Every row gives one point. Examples show where two turns around zero, p and q, send a point. Where does a point land after both, in the order given? Backwards means that the second turn is done in reverse. Each puzzle has new turns, and all numbers are rounded.
In the rows, 128 means zero.

Turn p:
[163 126] -> [163 127]
[155 162] -> [154 163]
[101 115] -> [101 114]
[ 73 116] -> [ 73 114]
[149 121] -> [149 122]
Turn q:
[165 149] -> [169 140]
[93 92] -> [ 86 101]
[126 144] -> [130 144]
Where do these land?
q, then p backwards: [ 60 142] -> [ 66 159]
p, then q backwards: [120 141] -> [117 138]
q, then p: [159 128] -> [158 122]
q, then p: [153 105] -> [148 101]
q, then p: [148 124] -> [147 120]

Turn p:
[84 95] -> [ 76 111]
[153 147] -> [158 138]
[168 138] -> [169 124]
[107 132] -> [109 139]
Turn q:
[121 115] -> [121 115]
[115  64] -> [113  65]
[157 143] -> [158 142]
[116 164] -> [117 164]
[131 154] -> [132 154]
Where do these land?
q, then p: [120 150] -> [129 151]
q, then p: [ 96 140] -> [103 151]
q, then p backwards: [169  93] -> [177 107]

Turn p:
[135 143 161] -> [150 134 157]
[154 116  98] -> [137 128  87]
[120 134 173] -> [142 120 171]
[106 157 139] -> [115 150 156]
[125  90  69] -> [ 97 108  68]
Turn q:
[186  83 123] -> [158  94 186]
[103 163  94] -> [129 120  74]
[122 139 157] -> [123 159 132]
[141 121 147] -> [133 139 149]
[ 89 133 119] -> [ 98 127 101]
Where do these land?
q, then p: [ 98 169 152] -> [105 178 119]
p, then q: [128 164 152] -> [146 167 129]
p, then q: [109  84 102] -> [ 89  90 126]
q, then p: [153 139 128] -> [154 132 120]
q, then p: [117  72 127] -> [111  87 165]
q, then p backwards: [163 141 108] -> [163 116 148]

Turn p:
[105 112 144 110] -> [137 104 153 118]
[118  99 111 142] -> [139 100 107 137]
[132 187  76 144] -> [ 61 154  94 140]
[182 129 160 100] -> [163 176 139  95]
[103 113 150 144] -> [142 107 148 151]
Turn q:
[112 154 162 112] -> [131 166 156 119]
[ 95 121 107  97] -> [135 108 146  86]
[125 135  98 118] -> [121 117 113 102]
[153  92 108  84] -> [180 103 105 110]
[111 134 119 159] -> [ 94 118 134 136]
[133 173 131 173] -> [ 76 158 116 146]
[167  87 171 154] -> [158 126 125 197]
Where do these land?
p, then q backwards: [112 154  96  86] -> [ 94 160  90 136]
q, then p: [132  90 160 145] -> [160 143 119 166]
q, then p: [114 104 154 156] -> [153 127 139 167]
p, then q: [129 156 138 131] -> [111 146 144 128]
p, then q: [128 100 129 174] -> [110 106  95 159]
q, then p: [154 165  90  77] -> [ 88 137 108  64]

Turn p:
[154 125 108 165 166 133] -> [102 116 126 181 146 124]
[118 109 151 145 177 108] -> [122  85 143 134 165 104]
[105 102  82  93 113 167] -> [ 97 146  87  95 130 175]
[133 135 162 100 114 148] -> [143 115 148 106  98 149]
[166  98 166 141  86  86] -> [169 101 103 133  83  79]
[ 99 126 134  92 160 115] -> [143 114 138  99 170 144]
[ 99 168  84 141 106 167] -> [ 89 195 139 125 124 149]
[103 166 124 142 101 140] -> [117 174 153 117 115 121]
[174 123 142 133 128  87] -> [170 107 116 162 120 106]
Turn q:
[153 113 110 144 147 125] -> [155 103 133 131 133 108]
[133 170 138 123 138 154] -> [144 171 110 144 130 127]
[137 139 145 125 121  76] -> [121 125 121  94  84 118]
[120 116 166 134 108  56] -> [ 99 117 151  77  72 126]
[142 127 117  56 131 112] -> [117 121  73  83 151 129]
[131  94 109 161 143 149] -> [145 100 160 153 150 118]
[ 97 128  47 161 137 163] -> [118  91 119 215 153 114]
[ 90 142 176 129 128 152] -> [103 182 155 130 135 140]
[149 120 144 119 100 165] -> [151 138 132 124 146 172]
Where do these land?
p, then q backwards: [140 174 112 168 134 114] -> [100 151 134 162 155 161]
p, then q: [ 86  97 116 118 161 125] -> [105 127 120 119 170  89]
p, then q: [155 133 137  79 146  94] -> [190 112 130 118 151 124]
q, then p: [ 89  98 109 163 161 166] -> [116  88 164 140 153  75]
p, then q: [155 125 118 101 136 163] -> [138 130 142 158 157 156]
q, then p: [112 167 204 136 120 152] -> [149 169 199 130 101 148]
p, then q: [139 109 104 101  88  88] -> [158  95  75 140 121 126]
q, then p: [114 151 115 153 116 142] -> [106 142 137 141 112 103]
q, then p backwards: [162  97 137 132  90 108] -> [132 118 166  82 129 148]
